Each row of a before or after table is a point. One or more steps were done to the points. Then noise was added and the rows were shuffled. The steps act on columns, c1 being the first. Write out the steps. A step turns or swaps two columns, mirrors them in a line or flattens them onto one, adds a multiple of one to another, or multiplies or shifts one. Angles are multiples of 10 degrees, from the lower column toward the higher: turns from -170 to 170, lines from 10 to 170 but not 90. Use the fewest steps. Two steps may share a column if one is a turn and the other turns, adds or multiplies; they go together, in the order done. Otherwise the lowest column goes first.

Before (12 x 3):
[[ 0.41 -0.13 -0.07]
 [-0.20  0.19 -0.27]
 [ 0.25 -0.07  0.24]
 [-0.22  0.14  0.49]
 [-0.05 -0.20  0.57]
 [ 0.20 -0.23 -0.23]
 [-0.01  0.42  0.45]
 [-0.02  0.22  0.34]
 [-0.44  0.38  0.52]
 [-0.16  0.15 -0.08]
 [-0.26  0.35 -0.16]
 [ 0.03  0.05 -0.09]]
After (12 x 3):
[[ 0.30 -0.22  0.19]
 [ 0.06  0.06  0.02]
 [ 0.21  0.20 -0.20]
 [ 0.14 -0.11  0.40]
 [ 0.09  0.16 -0.14]
 [-0.52  0.15 -0.12]
 [ 0.12  0.34 -0.29]
 [-0.17 -0.05  0.31]
 [-0.36  0.24  0.06]
 [-0.43  0.42  0.06]
 [-0.61  0.40 -0.32]
 [-0.61 -0.20  0.08]]
Steps: turn c1 and c3 by 80 degrees

Before:
[[-0.01  0.23 -0.08 -0.53]
 [-0.16  0.37  0.25  0.00]
 [ 0.31 -0.06  0.26  0.11]
 [ 0.11  0.36  0.25 -0.09]
 [ 0.37 -0.30  0.23  0.18]
 [ 0.19 -0.23 -0.47 -0.37]
 [-0.23 -0.06 -0.11 -0.56]
 [ 0.46  0.14  0.26 -0.17]]
After:
[[ 0.45 -0.05  0.02  0.13]
 [-0.25 -0.10 -0.42 -0.34]
 [ 0.44 -0.26  0.11  0.20]
 [ 0.46  0.16 -0.21  0.13]
 [-0.24 -0.19 -0.50  0.20]
 [ 0.08  0.35  0.12 -0.26]
 [-0.11  0.20 -0.48 -0.23]
 [ 0.24  0.31 -0.09 -0.10]]
Steps: turn c1 and c3 by -50 degrees; turn c3 and c4 by -60 degrees

Before:
[[-0.13  0.22  0.29 -0.10  0.24 -0.02]
 [-0.34 -0.01  0.10 -0.07  0.01 -0.39]
 [-0.41 -0.08  0.26  0.25 -0.55 -0.08]
 [ 0.37  0.14  0.06  0.40 -0.17  0.04]
 [ 0.15 -0.33 -0.17  0.38  0.21  0.08]
 [-0.08  0.01  0.23 -0.18  0.20  0.04]
 [ 0.37 -0.23  0.20  0.01 -0.35 -0.41]
 [ 0.34 -0.02 -0.41 -0.12 -0.44 -0.45]
 [-0.11  0.20  0.04  0.02 -0.06 -0.06]
 [-0.28 -0.42  0.12 -0.17  0.25  0.09]]
After:
[[-0.15  0.33  0.15  0.08  0.25 -0.12]
 [-0.34  0.03  0.08 -0.14  0.01 -0.14]
 [ 0.33 -0.20 -0.35 -0.12 -0.42  0.95]
 [-0.41  0.06  0.27 -0.27 -0.54 -0.67]
 [ 0.36  0.16 -0.02 -0.34 -0.17  0.31]
 [-0.12  0.19 -0.07 -0.06 -0.06 -0.14]
 [ 0.14 -0.35  0.02 -0.30  0.22 -0.03]
 [-0.08  0.14  0.20  0.16  0.20 -0.07]
 [-0.29 -0.31  0.32  0.18  0.26 -0.41]
 [ 0.35 -0.10  0.30 -0.21 -0.34  0.90]]
Steps: turn c4 and c6 by -150 degrees; add 1.5 times c1 to c6; turn c2 and c3 by -30 degrees
